Each row of a before or after table is a point. One or more steps were done to the points. Then noise was added and the rows were shuffled. The steps act on columns, c1 being the first. Write out the steps. A step turns or swaps two columns, mirrors them in a line or flattens them onto one, adds a multiple of one to another, or multiplies or shifts one. Angles are multiples of 10 degrees, from the lower column toward the higher: turns from -170 to 170, lines from 10 to 170 but not 90. Use the fewest steps. Two steps may share a column if one is a turn and the other turns, adds or multiplies; they go together, in the order done. Otherwise the lowest column goes first.

Before, 9 rows:
-4.1, -6.1
5.7, -1.5
1.3, -6.8
-1.3, -1.5
-5.1, 6.3
6.0, -8.9
-2.9, -0.9
-3.0, -3.3
-0.2, -1.3
After:
0.3, -6.1
3.8, -10.8
2.4, -2.2
-0.9, -1.4
1.8, -1.8
9.1, -14.8
9.0, -2.5
-1.4, -9.8
-2.0, 10.8
Steps: shift c1 by 3.0; multiply c2 by 1.6

Before:
-5.9, -5.0, 2.0, 2.2
-0.7, 2.9, -5.0, 0.4
4.8, -5.0, 0.9, 0.6
-4.8, 0.3, 3.4, 7.3
-5.5, -5.0, -3.9, 7.2
-5.4, -1.0, 4.8, -3.4
0.1, -2.0, -2.6, -3.3
6.0, -0.9, -4.4, 5.5
6.8, 6.0, 1.7, 0.6
After:
-5.8, -1.3, 4.4, -0.6
-5.1, -4.5, -7.8, 9.8
0.6, -2.5, -3.5, -3.4
-0.6, 2.6, -3.1, 1.0
5.0, -5.0, -2.5, -2.2
6.8, 6.4, 5.9, -2.6
-5.0, 0.3, 3.4, 9.3
5.7, -1.0, -5.4, 2.7
-6.1, -4.9, -1.7, 4.9
Steps: add -0.5 times c1 to c4; add 0.7 times c2 to c3
